Rows are points. Two turns around zero, p and q, are shown by what they do to some points. Write where each new point lands after one turn and then the other. Backwards means that the second turn is done in reverse. Each puzzle has new turns, and all numbers are rounded.

Turn p:
[ -2.3  15.1 -17.8] => [-14.9  18.1   0.3]
[  4.8  -2.5 -25.3] => [-15.5   9.7 -18.3]
[ 7.8  3.1 14.8] => [16.2  0.3  5.2]
[-10.3 -15.6  28.3] => [ 14.2 -28.0  12.8]
Turn q:
[-12.5  22.3  13.3] => [ 9.8 27.1 -0.9]
[-7.7 27.6 -7.7] => [  4.9  20.0 -21.4]
[ -9.0 -12.0   1.9] => [-11.4  -0.4  10.0]
[ 22.6 -12.9  -4.9] => [  6.3 -25.7   0.4]
[  6.6 -25.0  -2.6] => [ -9.7 -21.0  11.8]
Where do these land?
q, then p backwards: [-12.4 -17.9  14.3] => [-20.1  15.9   4.5]
q, then p: [13.0 32.0  1.6] => [  2.8  27.9 -20.2]
p, then q backwards: [-14.8 -14.2 -11.7] => [ -2.1 -14.4 -18.6]
q, then p: [14.2  0.0 -4.2] => [  1.1  -4.0 -14.2]

Turn p:
[  0.6 -12.9  32.3 -13.0] => [ 15.2 -16.1  -0.5 -29.8]
[-2.7 25.8  4.7  9.0] => [-10.6  13.5  21.7  -3.0]
[ 21.8 -14.2  12.6  -3.5] => [ 26.2 -12.5   2.0  -1.7]
[ -2.0  -1.6 -11.8 -12.9] => [  1.1   9.5 -14.7   2.2]
[ -7.7   1.9 -39.5  15.0] => [-21.2   8.8 -10.1  34.9]
[-10.1   1.0   1.7   5.5] => [-10.8  -3.4   1.6  -2.5]
Turn q:
[14.9 -9.0 20.0 -0.1] => [19.7 14.3  5.7  9.0]
[-8.3 10.5 -4.6 -6.2] => [-11.1   1.5  -5.6  -9.1]
[  8.6 -20.5  -8.4  13.4] => [ 12.0 -18.4   6.0  15.0]
[-27.9   3.1 -12.6  22.7] => [-21.1 -21.6  20.9 -10.8]
[-13.4  10.5  11.0 -16.5] => [ -3.0  14.3  -4.4 -21.2]
[  2.4 -19.0 -14.5   8.6] => [  8.0 -22.7   1.1   8.5]
[ 23.6  24.4   9.1 -21.8] => [ -4.5  32.5 -23.6   8.5]
Where do these land?
q, then p: [14.5 -6.6 14.4 17.8] => [ 4.1 -9.6 25.8 -1.0]
p, then q: [-15.2 -21.3   4.3  -2.6] => [  8.5 -22.1 -10.2  -6.7]
p, then q backwards: [  5.2   6.2 -22.8 -11.6] => [21.9 10.1  7.5 -9.2]
q, then p backwards: [-26.3  13.6 -17.4  -5.6] => [-31.6  -4.6  13.9   0.5]
q, then p: [21.7  8.1 21.5  2.0] => [-4.8 11.6 28.7  4.7]

Turn p:
[13.1  2.4 26.7 -2.9  5.5 21.5] => [-21.5   9.0  23.2   1.2   4.7 -17.0]
[  6.6 -18.8  -4.2  -0.9  14.2 -13.3] => [-9.4 -2.6 -5.2  6.1 10.3 23.0]
[-15.7  -7.1   7.1  29.4  -5.3  10.9] => [ -5.2  -4.2  11.3  -1.8 -34.0   5.0]
[-12.1  -3.7  -9.1 -12.8  -9.6 -17.7] => [  8.5  -2.4 -25.9   7.8   0.9   0.9]
[-19.7  -0.8 -15.4  -5.2  16.7 -11.2] => [  6.6  14.0 -20.2  -9.4  -1.7  17.8]
[ 18.3  32.5  -8.2 -21.1  -8.9 -21.5] => [ 33.4   4.4  -3.9  10.0  30.9 -15.4]
[  9.4  -4.5   3.0  13.5 -12.7  31.3] => [-12.4 -18.2  20.7 -14.0 -11.3 -14.4]
Turn q:
[ 19.7 -15.6   7.9  -1.4  -0.9  12.3] => [ 11.0  -4.9   3.7  -2.1  22.1 -14.0]
[ 47.8  -2.2  -4.0 -14.6 -17.4 -15.7] => [38.3 23.3 14.2 13.9 24.9  6.7]
[-24.8 -10.2  10.5  18.6  -0.7 -25.3] => [ -8.2   0.3  20.1  -9.9 -33.5 -11.0]
[ -0.6  -2.1 -10.1  11.9  -7.2 -15.1] => [  2.6  12.7   5.2   9.6 -14.1  -6.6]
[ -5.7 -22.9   3.0  -2.1   5.7  19.0] => [  2.8 -19.1 -10.1  -9.5   5.6 -19.2]
[-13.1  13.5  10.5  14.6   4.2   6.3] => [-25.7  -5.0   5.9  -0.5  -2.9   2.3]
[ 5.9  9.1 -6.7 -1.5 -8.6 25.6] => [ -6.0  -9.9 -12.1  17.5  17.3   2.5]
[ -7.4  20.3 -11.7 -11.6  25.2  18.0] => [-18.1   1.4 -30.3  -9.9   8.6  16.6]
[-21.8  10.0   0.5 -14.1  -0.3 -25.0] => [  3.5   1.2   3.3  -9.1 -27.9  22.6]
Where do these land?
q, then p: [-14.3  -0.6  -3.7 -16.4 -23.9   5.6] => [-13.8 -27.0   9.4  -1.9  -6.8   6.0]
p, then q backwards: [ -5.3  -8.5   3.8 -19.4   2.5  30.0] => [-7.7 -4.4  6.1 19.2 28.6  9.5]
q, then p: [ 4.8 11.4 12.1 -3.0 -1.5 19.0] => [-15.9  10.3  -1.0 -10.0  -6.1  13.2]
q, then p: [20.0 -5.5 -8.4 11.7  3.9 -1.6] => [17.3 13.6  7.4  5.1  6.4  7.1]
p, then q backwards: [ 21.7  -7.7  10.4  23.0  18.6 -40.2] => [ 16.1  36.3   3.3 -12.9 -36.7  -5.5]
q, then p: [-8.4 -4.2  5.5 11.4  1.4 16.2] => [ -3.7   2.1 -15.0   6.2  -8.5  12.6]
q, then p backwards: [-18.4  15.2 -19.6  -7.4  -1.0 -28.9] => [-33.0  -4.3   3.3  22.3  10.9 -10.3]
